Each row of a before or after table is a point. The points were changed in one or more steps. Then noise was added and the rows were shuffled. The steps act on how far a point lies along the listed directions, d1 being the first. Name the steps. A step turns or swaps two directions, mirrors them in a line or flattens them onto one, adds a multiple of one to another, or multiplies one. Angles are multiples of 10 degrees, from the lower direction toward the higher: turns from -170 to 170, lines from 10 to 170 but not 90. Use the fewest steps. Two steps may share a direction if one is a turn and the other turns, adds or multiplies; they go together, in the order done. Otherwise the lowest direction goes first.

Directions:
(1): 0.3; 22.9
(2): -22.9; 0.3
Before, 10 rows:
-13.7; 0.6
1.5; 2.0
3.7; -0.1
4.7; 3.0
2.6; -3.5
-1.6; 1.2
2.7; -2.6
1.0; 4.6
1.2; -1.8
4.6; -1.4
After, 10 rows:
-0.7; -4.3
-3.0; -3.5
1.9; -0.6
3.6; -4.2
0.2; -3.7
-2.1; 13.8
-0.7; -0.9
4.7; 0.1
0.0; 2.4
-2.1; -3.3
Steps: turn d1 and d2 by -80 degrees

Directions:
(1): -0.7; -18.6; -21.0
(2): 11.5; -19.4; 16.7
(3): -25.6; -8.2; 8.1
Before, 13 rows:
0.8; 2.9; -0.9
3.4; 1.0; 4.2
4.1; -1.1; 2.8
8.4; 2.3; -2.4
-4.2; -6.9; -8.8
-3.9; 3.1; -1.7
-2.6; -6.1; -9.5
1.3; 1.5; -3.4
2.8; 7.1; 1.7
4.0; 0.5; 0.0
7.1; -0.4; -1.6
7.6; -2.2; 2.4
-3.3; -4.3; -3.8
After:
5.0; 3.6; -2.6
0.4; 0.1; 7.2
-7.4; -0.6; 2.4
0.8; -3.8; 3.0
-2.4; 3.1; -3.6
8.7; 7.9; -2.3
-0.9; -0.5; 3.8
7.8; 8.6; -1.1
-2.7; 1.2; 1.0
-2.4; 0.9; 8.5
-1.9; -4.5; 2.5
-0.8; 3.0; 1.7
1.5; -4.4; 7.2
Steps: turn d2 and d3 by 20 degrees; turn d1 and d3 by -120 degrees

Directions:
(1): -4.5; -3.5; -4.3; 8.6; 21.6; -31.4
(2): -11.1; -0.6; -30.8; -17.0; -12.6; -7.4
(3): -8.4; -28.2; 2.7; -16.3; 17.4; 11.5
(4): -9.2; 14.9; 20.8; -26.6; -1.0; -11.2
Before, 8 rows:
6.1; -0.1; 2.2; 6.9; 3.2; 3.0
-2.2; -2.3; -3.9; -1.7; 0.9; -2.2
-0.7; 6.4; 6.7; 3.3; -0.5; -9.0
-1.8; 0.3; 3.9; -4.0; 6.4; -8.5
3.4; -1.3; 7.3; 1.8; 4.4; 0.7
-0.7; 0.9; -4.7; -2.3; -7.8; 3.2
-6.1; -1.2; -3.5; -9.1; 0.3; -6.6
-2.2; -4.2; 2.2; 1.3; 2.9; 0.8
After:
0.6; 2.4; 6.1; 1.1; -4.5; 3.5
2.3; -7.4; -15.5; 5.8; -8.7; 12.8
-2.6; 0.3; 5.5; -1.9; 0.6; -0.5
-0.2; -2.2; -5.6; 0.1; -3.9; 4.1
0.5; -4.5; -10.7; 5.5; -1.5; -1.4
0.0; 6.9; 13.6; -7.0; 6.5; -8.1
0.8; 3.2; 13.0; -4.9; 4.4; -4.5
3.3; -0.7; 0.9; -1.0; -4.7; 9.4
Steps: add 1.5 times d2 to d4; turn d1 and d4 by 160 degrees; multiply d3 by 0.4

Directions:
(1): -14.0; 21.1; -8.6; 7.9; -14.5; -10.4; 27.4; -16.0
(2): 37.2; 15.0; -6.2; 5.5; 14.8; -11.8; 3.0; -7.4
(3): -3.6; 6.4; 18.2; -8.2; 7.6; -22.2; 14.3; 29.8
(4): -17.9; 13.2; -23.9; 7.7; 15.7; -14.1; -21.7; 7.5
Before:
6.0; 0.6; -0.7; 2.6; -3.0; 3.0; 5.4; -7.4
-7.4; -5.3; 6.1; 0.8; -5.6; 4.3; 4.3; 0.3
-6.3; -2.1; 5.4; -4.4; -5.1; 3.8; 6.3; -3.2
-1.4; -0.9; -1.2; -1.1; 5.5; -4.6; -1.0; 1.9
-2.2; -10.3; 5.7; -3.3; -4.7; 6.4; -1.3; -0.8
-2.3; 6.8; -5.6; 1.4; 2.3; -9.4; 1.8; 4.8
3.8; 1.5; 1.8; -1.5; 5.8; -4.7; -4.4; 2.1
-11.9; 1.1; -6.3; 2.9; -0.6; -2.5; -4.5; 3.1
-3.5; 2.0; 0.4; 0.3; -2.1; -2.0; 5.2; -0.4
-9.2; 1.9; -2.9; -1.3; -2.3; -2.7; 0.4; 5.0
After, 10 rows:
9.1; 1.7; -3.9; 2.8; -0.6; 0.0; 1.9; -10.6
7.8; -0.4; -2.5; -1.2; 5.3; 3.5; -5.6; -6.5
-8.0; 3.0; 0.7; -0.8; -1.3; -4.9; 1.4; -0.6
-4.3; 0.5; -0.9; -0.8; 3.4; -5.3; 2.1; 1.2
5.8; 1.9; -1.3; -1.9; 4.8; -4.7; -2.8; 6.6
1.4; -2.6; -1.0; -0.5; 3.3; 1.4; -4.9; 2.0
-5.2; -1.6; -0.2; -2.1; 2.6; -5.4; -3.5; 10.9
7.5; 1.3; 4.0; -0.3; 5.1; -7.2; 1.9; 9.1
-0.7; -7.4; 2.1; -0.2; -3.7; 8.3; -1.3; -2.7
9.7; 0.1; -2.8; 5.0; 4.7; 1.6; -3.8; -5.0
Steps: turn d1 and d2 by -170 degrees; swap d3 and d4

Directions:
(1): 15.3; 4.1; 5.5; -16.7; -3.3; 14.6; 2.7; -28.3; -11.4; 32.8; 9.7
(2): -7.1; 11.6; 19.4; -20.0; 14.1; -15.0; 0.7; 4.2; -21.7; -15.7; 27.6
Before (8 x 11):
-6.0; 0.3; 3.7; -2.6; 6.2; -5.2; -1.0; 7.2; -0.6; -9.1; 3.6
2.2; 4.4; -1.0; 0.7; 0.3; 0.5; -0.5; 1.6; -5.1; -0.2; 1.8
-0.8; 0.4; 2.7; -5.5; 1.1; -2.0; -2.0; 3.2; -2.9; -2.1; 3.6
1.2; 0.6; -5.7; 8.2; -2.3; 2.6; -1.0; 2.3; 8.9; -1.5; -8.3
0.8; 4.0; 3.3; -4.4; 3.7; -2.9; 0.3; -1.4; -6.1; -0.6; 8.3
3.0; -5.0; -6.0; 11.6; -6.5; 3.7; 0.8; 6.1; 8.6; 0.7; -9.8
-5.8; -1.3; 2.2; 0.6; 1.1; -7.0; -0.2; 4.6; -6.1; -10.0; 2.7
-0.1; 0.6; 4.2; -9.0; 2.3; -0.7; 2.1; -1.6; -5.5; -0.5; 7.6
After, 8 rows:
2.9; -1.5; -0.6; -3.8; -2.8; 3.4; -1.8; -1.8; 0.1; 6.0; -0.4
2.4; 0.7; 3.7; -8.0; 2.3; 4.5; 0.2; -7.4; -2.9; 9.2; 4.2
1.7; -0.8; 2.6; -4.7; -2.2; 1.7; 0.8; -9.0; -8.7; 6.8; 3.6
-2.8; 2.6; 7.1; -0.9; 2.9; -7.5; 1.6; 10.6; -5.5; -11.5; 8.2
5.2; -0.3; -4.4; 2.5; -2.4; 4.4; 0.4; -5.2; 2.0; 8.3; -1.8
-2.4; 6.3; 4.0; -1.7; 4.9; -4.8; -0.9; 5.1; -1.8; -9.3; 5.3
3.2; -4.4; -4.0; -0.6; -3.7; 5.9; 1.6; -4.1; 3.6; 7.3; -4.1
3.3; 3.2; -2.8; 2.6; -1.2; 2.5; -0.3; 0.3; -3.1; 2.3; -1.0
Steps: turn d1 and d2 by -120 degrees

Directions:
(1): -42.1; 11.1; 14.7; 15.1; -4.5; -3.2; -10.9; 13.6; -11.4; 4.1; 9.8; 15.2
(2): -16.9; 5.4; -6.4; -10.7; -14.8; 32.3; 1.4; -12.0; -5.7; -20.0; -28.9; 0.1
(3): 13.1; 1.5; 25.5; 33.8; 0.3; -2.1; -6.8; -5.0; 16.5; -2.2; -27.9; 7.1
(4): 2.9; 4.5; -4.7; -6.5; -35.7; -18.8; -20.5; 9.6; 20.0; -21.3; 5.8; -5.3
(5): -5.5; -3.4; -10.4; -10.8; -1.0; -8.1; 25.9; 13.2; 23.1; 3.7; -10.9; 36.1
(6): -4.1; -17.1; -6.0; -13.6; 3.8; 1.7; -28.0; 21.0; 2.7; 27.3; -24.0; -6.8
Before (8 x 12):
3.2; 2.6; 4.4; 8.7; 3.9; -0.5; 5.9; -4.3; 4.1; -2.9; -1.1; 3.3
11.1; -1.7; -2.4; -2.6; 3.1; -0.8; 4.1; -3.7; 2.2; -0.4; -2.5; -2.5
7.2; -1.9; 0.6; 2.2; -2.3; -10.3; -0.7; 5.8; 6.6; 2.6; -5.0; 3.1
-0.4; -3.6; -8.7; -8.2; -3.8; -2.5; 0.0; 0.5; 2.3; 0.1; 4.1; 0.2
0.4; -5.1; -4.0; -4.7; 2.1; 3.7; -0.7; 3.8; -0.4; 2.1; -0.9; 2.3
-4.8; -0.3; -1.3; -5.9; 3.0; 5.1; -0.2; 0.1; -4.0; 3.2; 2.1; -0.8
14.3; -1.9; 2.6; 8.0; 2.1; -6.6; -1.1; -7.8; 3.6; -1.4; 0.3; -6.3
-1.5; -3.9; -4.6; -12.5; -6.9; 2.8; -5.7; 2.7; 5.4; -0.5; -3.2; -0.3
After, 8 rows:
8.3; 1.7; -1.3; 1.9; -6.6; -2.1; -2.7; -10.3; 0.7; -10.8; 3.4; -9.9
1.9; -6.3; -6.7; -12.6; 3.4; 1.1; 2.6; 1.9; 3.2; 7.3; 3.1; 1.9
9.9; 1.1; -2.3; -1.0; 0.4; -0.3; 4.1; -5.6; 1.1; -4.6; -2.3; -1.9
-0.8; 4.6; 2.6; 5.5; -5.2; -1.6; 0.4; -2.4; 6.3; -9.4; -0.7; 1.5
-1.0; -3.0; -7.7; -5.9; 3.5; 4.4; 4.5; -4.3; -2.3; 2.8; 0.9; 0.9
-0.5; -1.0; 3.4; 1.1; 7.7; 3.1; 0.3; 0.4; -0.9; 6.1; -1.5; 2.0
3.0; -5.5; -2.0; -1.9; 4.5; 4.4; 0.9; 2.2; 0.4; 2.2; -3.7; 3.0
0.1; 0.7; -5.9; -7.2; -8.9; 1.7; -2.5; 0.6; -1.2; -6.8; -6.9; -3.2
Steps: turn d1 and d6 by 20 degrees; mirror d2 and d5 in the line at 70 degrees; turn d3 and d4 by 70 degrees

Directions:
(1): -7.3; -18.5; -9.9; 3.7; 0.2; 7.4; -4.7; 18.7; -19.5; -14.3; 16.7; -38.7; 19.4; -0.2
(2): 8.6; 7.0; 18.6; -9.0; 3.2; 30.9; 14.2; 20.4; 6.8; -20.0; 7.8; 3.9; -13.5; 28.9
(3): 9.5; -23.1; 4.1; -12.2; -32.1; -22.2; -14.8; 4.7; 21.1; -3.8; -8.6; -6.2; 0.5; 23.4
(4): 6.3; 6.5; -9.6; 1.3; -2.7; -13.2; 14.2; 36.0; 18.5; 1.6; -1.3; -11.1; -24.2; -27.5
Before, 12 rows:
0.3; 7.9; -2.9; 2.2; 6.2; 5.2; 4.7; 1.1; -0.9; -0.6; 4.3; -0.3; -1.6; -4.4
-2.3; 6.6; 2.9; -0.3; 2.7; 5.4; 1.7; -1.0; -0.7; -1.4; -1.0; 5.2; -2.5; -0.4
-0.6; -4.7; -1.7; -1.5; -3.7; -5.3; -2.8; -1.4; -0.1; 4.7; -1.4; 1.5; 3.0; 2.0
4.1; 0.9; 2.6; -4.3; -5.3; -4.6; 4.1; 11.7; 12.5; -1.8; -2.2; 2.0; -10.2; 1.1
0.2; -1.6; 1.4; 0.6; -3.9; -1.7; -1.7; -4.8; 0.1; 2.4; 1.4; -0.2; 5.9; 3.2
-3.3; 5.0; -1.4; 3.1; 2.8; 2.3; 1.8; 4.2; -6.9; 0.3; 0.6; -2.0; 0.3; -3.3
-7.4; -6.0; 0.5; 3.6; 4.5; 7.1; -2.1; -1.3; -13.1; -4.1; 7.9; -7.8; 12.3; 0.5
-1.7; 6.9; 2.2; 0.6; 9.8; 8.9; 5.0; -8.9; -4.9; -2.5; 0.8; 9.3; -0.3; -2.8
-0.7; 6.1; 2.7; -1.2; 8.7; 6.4; 3.3; -4.1; -0.5; -0.2; 0.6; 6.6; -2.1; -2.3
-0.8; 7.4; -0.4; 1.5; 12.3; 4.6; 0.4; -8.5; -5.2; 2.7; 1.2; 10.9; 3.6; -3.8
3.7; -1.2; 4.5; -4.6; 0.7; 4.0; 0.4; -3.3; 2.3; -0.5; 1.3; 6.9; 0.0; 8.2
-2.3; 7.5; 0.9; 4.1; 6.0; 3.0; 2.3; -7.8; -5.5; 6.0; -3.6; 3.2; 0.1; -5.9
After:
0.2; 4.3; 1.4; -0.1; -3.8; -4.0; -1.0; 0.1; 1.4; 3.6; -5.1; 6.0; -3.8; 0.6
-0.8; 5.5; 1.3; -0.5; 7.2; 2.4; 1.1; -7.8; -0.3; 2.2; -1.6; 7.9; -0.9; -3.6
-3.0; 5.1; 1.2; 0.3; 2.6; 1.8; -0.8; -5.0; -2.1; 1.6; -1.4; 5.0; 0.1; -2.6
-5.3; -3.2; -8.2; 3.8; 2.0; -7.0; -2.3; 1.7; -5.4; 2.4; 1.8; -8.8; 5.7; -13.2
2.5; -5.6; 10.3; -4.9; -9.5; -2.2; -2.5; -3.6; 8.4; -1.4; -3.3; 9.5; -1.8; 14.3
2.0; 6.2; -2.1; 0.2; 0.5; -4.0; 0.3; -6.3; 4.3; 3.9; -1.8; 6.4; -2.4; -2.8
1.8; 9.6; 4.8; 1.3; 4.4; 6.1; 6.1; -2.2; 0.5; 3.1; -4.5; 5.9; -6.2; -0.2
2.7; 8.7; 4.1; -1.3; 9.5; 6.4; 3.4; -4.7; 1.1; 0.4; -0.4; 14.4; -2.5; 1.6
-0.3; 6.4; 3.7; -0.7; 6.3; 5.0; 3.8; -11.5; -0.7; -0.8; -2.3; 13.6; -2.0; -1.1
1.3; -0.4; 2.3; 0.6; -2.1; 4.6; 2.2; 1.8; 0.3; -1.5; 4.3; -2.0; 3.3; 5.7
-0.2; -3.0; -0.5; -0.6; 4.7; 4.3; -1.3; -5.8; -6.5; 0.4; 3.8; 0.4; 7.1; 1.9
-0.6; -2.8; -0.2; -1.1; -0.1; 3.7; 3.2; 7.4; -2.0; -0.9; 3.2; -2.9; 0.8; 3.8
Steps: mirror d1 and d3 in the line at 50 degrees; mirror d2 and d4 in the line at 110 degrees
